Each row of a before or after table is a point. One or more steps were done to the points. Then noise was added and the rows were shuffled. The steps act on how far a point lies along the listed directions, d1 being the first. Name the steps. A step turns or swaps two directions, mirrors them in a line or flattens them onto one, adds a multiple of one to another, or multiplies one. Angles are multiples of 10 degrees, from the lower direction toward the higher: turns from -170 to 170, lines from 10 to 170 but not 90. Use the fewest steps. Two steps may share a direction if one is a turn and the other turns, adds or multiplies; they go together, in the order done. Otherwise the lowest direction goes first.

Directions:
(1): [43 12]
(2): [-12  43]
Before (12 x 2)
[[-27 -28]
 [-23  21]
 [-39   1]
 [-22 -33]
 [-31  -5]
 [ -2 -17]
 [-12  -1]
 [ 24 -46]
 [ 22  79]
 [  9  38]
 [ 48   3]
 [-12  57]]
After (12 x 2)
[[ -8 -40]
 [ 50  16]
 [-14 -34]
 [ 30 -11]
 [-27  42]
 [ 10 -29]
 [-50  -2]
 [ 58  69]
 [ 30  27]
 [-10 -15]
 [  6  -6]
 [ 21 -28]]
Steps: swap d1 and d2

Directions:
(1): [-35  31 -35  23]
(2): [-47 -21  34   9]
(3): [ 11 -42 -21  41]
(4): [-19 -28 -33 -41]
Before (11 x 4)
[[ 51  38  36 -20]
 [  0  17 -30  10]
 [ 31 -42  16  -3]
 [ 25  23 -27  52]
 [ 26 -37  38   7]
 [-14   1   9 -40]
 [-69  -6  -8   1]
 [ 19 -58 -33 -29]
 [  0 -55  43  19]
 [-32 -12  49 -34]
 [-35  19  84 -39]]
After (11 x 4)
[[ -2  23 -25   6]
 [ 47  15  12  18]
 [ 35 -36  21  -9]
 [ 29  43  -8  19]
 [-16 -16  -7 -11]
 [-67  -3  -4  -3]
 [ 17 -48 -22 -43]
 [-31 -32  32   5]
 [-34 -16  46  21]
 [  1 -51  49   5]
 [ 29 -35  37   6]]
Steps: flatten d1 and d3 onto the line at 160 degrees

Directions:
(1): [-48  19   1 -62  -3  33 -15  11]
(2): [ 27 -42 -56 -23  -2  20 -24 -27]
(3): [  2  10  36   4 -43   2 -35 -58]
(4): [-14  25 -25  -7   4  -3  61 -52]
(5): [-28  42 -47  44  -2   2 -35   2]
(6): [ 48  37 -11  -8 -48  27  17  27]
Before (8 x 8)
[[  8 -15  -1  -8  -6  10 -34 -29]
 [ 22 -73   8 -10 -20 -10 -56 -44]
 [-17  14 -15   4   7 -11 -36  -3]
 [ 23  23  15   4   7  16  67   8]
 [ 19  -5  28 -27  10  15  47  69]
 [-20   1  18 -27  41  18  85  22]
 [ 20 -13 -49 -16   6  39 -28  -6]
 [ -8  -2 -14 -32 -35  46 -59 -32]]
After (8 x 8)
[[ -6 -24  13 -55 -26  41 -45 -38]
 [-24  -6  11 -53  14  35  -7   8]
 [ 49  14   3 -29 -27   6  -1  14]
 [-36  43  20 -19 -62  28 -68  13]
 [-30 -18  -1  37  69 -15  37 -29]
 [-14 -10 -71  53  55   1  34 -12]
 [-39 -55 -30  48  77 -22 -14  11]
 [ -1  14  10 -19 -21  22 -22 -11]]
Steps: swap d1 and d2; turn d5 and d6 by 150 degrees; multiply d6 by 1.6

Directions:
(1): [-47 -43  22 -44 -37 -15 -17 -13  -6 -41 -24]
(2): [-20   5 -15  -1  -3 -70   4  57  21  -7  39]
(3): [-12   8 -76  31 -17 -15  -5 -37  26 -24 -27]
(4): [ 23 -29 -48  -7 -30  22  11  27 -63 -13  26]
(5): [-14 -41 -12  14  77  20 -18  18   4 -40   2]
Before (12 x 11)
[[ -9 -19  11 -13  18  -3  -3  44  -5 -20   6]
 [  8 -10 -51  -2 -19  -9   6  39 -35  -9  12]
 [ 11   8   4   3  -2  10   4   7 -13  28  -2]
 [-14  -5  -8  11  12  13   1  -3  -3   0  -8]
 [-23 -43 -22 -37 -14 -20   1  14 -12 -42  11]
 [ -2   7 -18   8  16  -7 -14  -1   5  -3  -2]
 [ -4  -9   8  20  17  -7   4  -7   1 -19  25]
 [  1  22   5  -1  -2   0   2  13  -8   8  12]
 [ 16  -9  -4  12  12  13  10  35   0 -24  28]
 [ 45 -26  -2   3 -22 121  -7 -97 -50   6 -55]
 [ 23  33  -3   0 -35 -14  17  23  -5  15  11]
 [ -7   0 -27  11  -9   1  -5   8 -10  -8   5]]
After (12 x 11)
[[  4  -6  14  18  39   6   3  27  29 -26  16]
 [ -2 -11   3  20  19  -7   1  -8   3 -22  24]
 [-18 -13  29 -53 -41 -33  10   4  -3  -8   7]
 [  4  -5 -16   2  21   4 -11  13 -14  -5  12]
 [ -5  -2   8   0   2   3  -5  19 -16   1  13]
 [  4   7   1  11  17   6  -2  -4   5  21 -14]
 [  0   2  29 -16  16 -14   1  46 -10  14  12]
 [-21   1  10  -3  13 -19  -7  21  27 -14 -12]
 [-10  -8  -3   7  12  17   3   4 -10  -1  -6]
 [ 45 -20  49 -11  -7 119  -8 -90 -40  22 -50]
 [ 16  30   7   4  -9 -13  10  22  12   8   6]
 [ -5  23  -1   6  11  -2  -2   7   5  -1   3]]
Steps: add -1 times d1 to d5; multiply d4 by 0.7; turn d3 and d4 by 110 degrees

Directions:
(1): [ 22 -52 -32 -35  -8   9   5 -21 -57   3  11  60  -4  28]
(2): [ 51   9 -31   6  58 -55  15   7 -13  -4  -4 -21 -52  -3]
Before (14 x 14)
[[  27   18  -11   28   59  -28   -2    8   26   -9    6  -32  -48  -26]
 [  21   32   21   11   10  -32  -15   -4   10  -20   34  -17  -19  -11]
 [ -25   27   13   22   -5   21  -21    2   13    1  -13  -14   31  -20]
 [ -59   91   87   77  -16   33  -50   45  101    3   -8  -84   60  -52]
 [ -14   24   -1   21   -6   -6    8    1   22  -14   -2  -22  -27  -14]
 [ -10   16    5   22    2    8    8   -6   55   -3   -2  -21    3    5]
 [ -32   28   28   14  -13   28   -3    3   35  -15    4  -22   15  -12]
 [ -26   59   57   52    6  -24  -12   15   48  -12    2  -89    3  -26]
 [  12  -23  -15  -15  -14    0    9   -8  -31    5  -12    6   17    1]
 [   9   22   25   15    1   -7   -8    5   15  -29  -29  -40    3  -27]
 [ -85   29   77   -3 -108   96  -46   -7   61    4   -5   17   93   -6]
 [ -72   28   65   34  -28   59  -23    9   80    5   -6  -37   44   -8]
 [ -23    5   27    0   -2   13  -15  -32    0  -14   17   -9   27   -9]
 [ -10  -76  -18  -54  -34   17   -8  -39  -47   -1    0   81    8   33]]
After (14 x 14)
[[  7  18  25   2 -11 -11 -20 -11   2 -18  39   1  -2  -5]
 [-68  82  91  71 -31  46 -52  41  95   5  -6 -72  72 -48]
 [-43  74  62  25 -39  29 -32  14  83  -2 -16 -46  38 -27]
 [-16  10   7  18  -6  16   7  -8  52  -1   0 -14  10   7]
 [  0 -10  -1   9  13  14 -11  -5  12  -6  13   8 -13 -13]
 [-23  14   2  15 -22   8   6  -5  18 -12   1  -9 -14 -10]
 [-15  13  24   5   9   1 -11 -28   5 -15  16 -18  17 -12]
 [-29  30  26  16  -9  25  -2   4  35 -15   2 -26  13 -12]
 [-61  39  63  42  -9  42 -20  15  85   2 -10 -54  31 -13]
 [-22  30  13  24  -1  16 -20   2  14   0 -14 -17  27 -20]
 [ 22 -44 -28 -32  17 -33   2 -24 -29  -6  -9  34 -34  17]
 [ -2  10  29   7 -18  10 -12  -2   9 -27 -26 -23  17 -23]
 [-47  37  64  37 -29  10 -19   4  36 -10   9 -59  31 -16]
 [ 19 -16 -17 -10  -4 -11  12  -4 -27   3 -15  -4   8  -2]]
Steps: flatten d1 and d2 onto the line at 30 degrees
